Each row is a point. Before rounding, the points of a table are all equally far from one centre. They may lie mostly on one side of it. Write the centre, to within rounding.

Points:
[[-32  18]
 [  1 -72]
 [  4 -70]
 [-18 -80]
 [ 12 -61]
 [  7   4]]
Centre: [-27 -32]

Points:
[[ 36 -19 -81  41  12  18   1  77  25]
 [  4  15 -43  36 -93  28  -4   2  60]
 [-26 -17  -6 -27 -23  36   0   1 -13]
 [ -6  31  -9   1  43 -37  50  62   9]
 [  4  35 -63 -12  -7   4  79  33  89]
 [-22  38 -90  -1 -71 -54  18  -3  63]
 [-12 -78 -70   4 -27 -39  33  51  43]
 [ 61  60 -70 -20 -66  -9 -29  16  53]
 [-13 -33 -14  16 -60 -58  19 -19  12]
 [ 26 -25 -54   9 -97 -57  14  72 -26]
 [ 60  10 -57 -50 -45  26 -21  13 -13]
 [-30 -27 -55  38 -27 -27  70  18  -7]
 [ -5  12  -4 -90   0  -6  29  61  47]
 [ -2  29 -79  30 -56 -55  27 -10  71]]
Centre: [ 10  11 -40  -9 -39 -17  17  47  27]

Points, 28 rows:
[[ -33   53    8  -44  -49  -19   32  -26   74   23   52  -28   15  -64
    29    7   -4  -78  -59   62  -29  -10   32  -21]
 [ -15   18   26  -18   61   24  -20   79   37   -2   -1   16   30  -41
    51    3  -16  -87  -48   87    0   42  -53    6]
 [ -59   58  -11  -39   23  -24    2   28  116  -65   20    0   73  -29
    14  -21  -12  -74  -75   49  -77   28   -1  -53]
 [ -55   36   25  -15   -4   22   27   46   54  -13   11  -48   45  -29
    72  -61   19  -12  -64   30  -54  -69  -13   19]
 [ -40   31   32  -10  -48   62    4  -14   64  -46   28    0  -45  -26
    22  -40   15  -41  -19   85  -13  -48   -3  -55]
 [ -46   58   16  -25   -7   61   38   98   86  -22   -8  -28   26  -12
    49    9  -22   -2   -1   26    8   52   -9   18]
 [ -26  109   24  -77  -15   10   47   59   17  -57   46  -21   63  -67
    14  -19   19  -53  -52   38  -61  -20  -20  -76]
 [  11   61   77  -37  -15   74   36    9   57  -46   59  -29   64  -25
   -34    1  -34  -27  -22   59  -38  -14   -2  -65]
 [ -18   39  -15  -46  -51   54  -26  -16   76  -88    5  -31   42 -111
    18   -9    9  -16  -46   58  -18    0  -20  -51]
 [  11  101  -69  -30    4   31   -6   37  110  -47   81   29   41  -58
    28  -48  -29  -22  -35   14   -3   26   -3  -43]
 [   6   37  -31  -33  -29   46    0    6   25   42  -20   47   45  -14
    91  -43  -17  -35  -71   49    7  -30   10  -26]
 [  -7   36  -11   20  -80   52   35   11    9    9   29   17   42  -52
   -11  -71  -11  -24   -7   34   -1  -28   -7  -64]
 [ -25   82  -45    2    1   38   -3   34  100   -5   54   29    3  -42
    76    3    8 -113  -42   31  -18  -20  -35    2]
 [ -45   71   22    0   -8   14   24   -8    5  -23   13   43   57  -22
    40  -53   32  -12   12  -14   22  -82  -39   10]
 [  33   36  -20  -42  -22   24    0   41   -7  -78   15   22   43   12
    15    0   37  -99  -94   -3  -46    5  -10   -7]
 [  39   47   18  -26  -37   71    7  -24   28  -27   88   -5   13   18
     4   22   -4  -48   -5   -7  -12  -29  -42   11]
 [   2   53  -29   -7  -22   87   -7   71   46   29   10   26   40    1
    40  -35  -25  -53    4   69  -68   -8  -18  -28]
 [ -35   71   -7  -46  -45   66   20   46   23  -13   20   12   76  -71
   -23   -4    3  -64  -86   15  -11  -69   22  -28]
 [ -43   72  -32  -73  -42   72   14   14   24  -81   17   15   28  -10
    -5  -25  -45  -54  -67   19    9  -30 -103    9]
 [ -60   46  -10  -53  -46   91  -29   64   53   16   11   47   35   15
    27  -49  -38  -67  -63   44   18  -11   -7   -5]
 [   9   97  -10  -70   -7   51   27   41   93  -11    5   11   73   55
    59   12   11  -44  -78  -18   -6   11  -16   10]
 [   6   11    6  -40  -32   66    6   43   69  -53   58   24   75    4
    23   20  -36  -52  -20   -1   18   20   40  -64]
 [ -38   -1   -6  -50  -43    5   -2   54   -7  -74   37   34   33   14
   -21    0  -26  -59  -30   32   12  -61  -55  -32]
 [ -10   13  -49  -42   -4   13   26   31   15  -28    7   63   90  -31
    34  -24  -11  -59  -88  -16  -51  -12  -43   25]
 [  46   40  -10  -46    9   -7  -16   21   51    5   42  -18   78   -3
   -15  -32    6   -8  -70   75    3    9  -18  -98]
 [   7   39   11  -33   36   55   16  -19   31   64  -34    3   20  -27
     3  -49   19  -43  -80   68   15  -39  -23  -20]
 [  19   75   23  -45  -35   28   40   -5   68    2   76   29   21  -28
    -5   15   38  -82  -50   55  -32   54  -31  -63]
 [  35   79   -1  -34    4   20   -2  -27   75    4   95  -24   55  -17
    13  -20    6  -40    0   79  -59   21  -17  -41]]
Centre: [ -5  58  12 -38  -6  16   4  19  56 -31   4   6  35 -24  12 -29  -7 -48
 -29  24  -4  -3 -26 -15]
